Each row of a before or after table is a point. The points were changed in one or more steps. Then noise was added and the rows were shuffled. The steps act on how far a point lies along the listed directions, d1 being the first. What was done? A step turns or swaps two directions, mirrors them in a line or flattens them onto one, adds a multiple of one to another, or multiplies one. Angles are multiples of 10 degrees, from the lower direction toward the higher: turns from -170 to 170, lines from 10 to 170 but not 90. Use the fewest steps. Two steps may share a direction if one is a turn and the other turns, adds or multiplies; they go together, in the order done. Otherwise the lowest direction goes first.

Directions:
(1): 21 154 191
(2): -27 192 -151
(3): 244 8 -33
Before (8 x 3):
-57 16 -17

59 -23 -56

-50 40 -54

-28 4 -88

-17 22 8

-96 2 -3

32 -4 26

50 -17 39
After (8 x 3):
-1 -14 19

7 13 -81

-7 29 7

-10 28 12

-1 -28 33

-5 30 -8

18 -34 -62

-3 55 -49
Steps: flatten d1 and d3 onto the line at 160 degrees

Directions:
(1): -179 -72 -197 -68
(2): -201 -46 163 106
(3): -79 270 -33 18
(4): 42 -19 -119 254
Before (12 x 4):
34 92 34 25

30 78 20 11

-21 64 34 -36

14 -45 67 36

-27 -15 34 61

-62 -35 47 -32

-59 2 42 -49

10 -50 66 22

-9 -17 28 -12

-22 10 36 -43

19 -34 -11 1

-51 -146 37 16
After (12 x 4):
11 -14 73 -43

-42 23 38 -62

-3 -28 20 -6

-92 41 -16 -29

-73 36 -19 -31

19 -27 -18 14

62 -93 70 87

-31 -60 32 44

23 -37 80 -10

-26 11 38 59

-43 -51 24 48

-8 -14 47 -47
Steps: mirror d1 and d2 in the line at 110 degrees; turn d3 and d4 by -30 degrees

Directions:
(1): -146 -56 -94 -80 205 -211 -182 -45
(2): 34 190 202 182 25 -11 -213 -63
(3): 200 -135 5 171 113 -122 18 215
Before (11 x 8):
30 -28 -15 -13 -23 -18 23 8

-45 -59 -57 -54 -34 -22 62 8

-37 50 -4 -26 -9 -12 -30 -21

107 -31 20 90 44 -18 26 88

-43 43 51 12 -28 -11 -46 -5

-37 -53 -33 -7 23 -34 -11 -3

53 -80 -5 38 89 -84 -40 87

-29 51 19 4 -25 21 -55 -35

-5 -10 -29 -54 22 -18 -6 28

-88 20 -28 -73 13 31 -60 -65

-66 -45 -55 -54 47 -46 -71 -57
After (11 x 8):
48 -40 4 57 79 -37 -69 64

-64 65 -2 -67 -55 86 29 -87

30 20 9 34 12 -34 -20 40

14 18 59 50 -30 -10 -13 46

-14 8 -15 -46 34 -24 -35 15

48 7 26 61 -10 6 -24 42

-101 57 21 -72 -10 21 -75 -95

-44 -67 -55 -35 16 -75 10 16

-6 -28 -1 36 73 -73 -112 -16

-47 -24 -11 6 23 -34 -43 -24

-4 -17 -22 -40 -23 -20 8 -18
Steps: turn d1 and d2 by 40 degrees; multiply d3 by -1

Directions:
(1): -173 61 -220 -39 100 136 164 -94 240 -105 -72
(2): 2 -5 -107 298 -119 -76 -60 -53 -58 -301 30
(3): 26 21 -266 151 134 -80 55 161 -50 199 179
Before (8 x 11):
27 30 33 -33 -2 12 -26 10 -24 50 27

-54 16 -161 73 38 48 50 -36 75 -67 8

4 -6 -31 80 -51 -23 -34 13 -78 -78 31

40 5 42 9 -42 -43 -39 3 -63 4 11

-57 -7 -69 -23 10 39 55 -39 63 -57 -41

25 -5 18 -10 -12 -12 1 57 -51 67 18

-17 -4 -15 -13 -12 9 26 -11 30 -8 -33

46 -28 65 45 -27 -12 -24 16 -107 17 31
After (8 x 11):
-55 9 -55 1 40 74 74 -32 42 -31 -14

72 -30 82 -57 4 -9 -49 46 -76 140 31

-35 30 -61 -27 11 25 40 -35 50 -20 -21

-44 13 -20 -106 42 60 41 12 23 57 -12

-25 10 -59 39 -16 20 36 2 17 -44 -9

-8 42 -38 34 -11 19 -8 -23 13 -49 19

53 -42 64 -28 -31 -37 -36 35 -79 53 8

22 -12 24 4 -29 -22 -6 7 -18 13 -15
Steps: turn d1 and d2 by -170 degrees; multiply d3 by 0.4
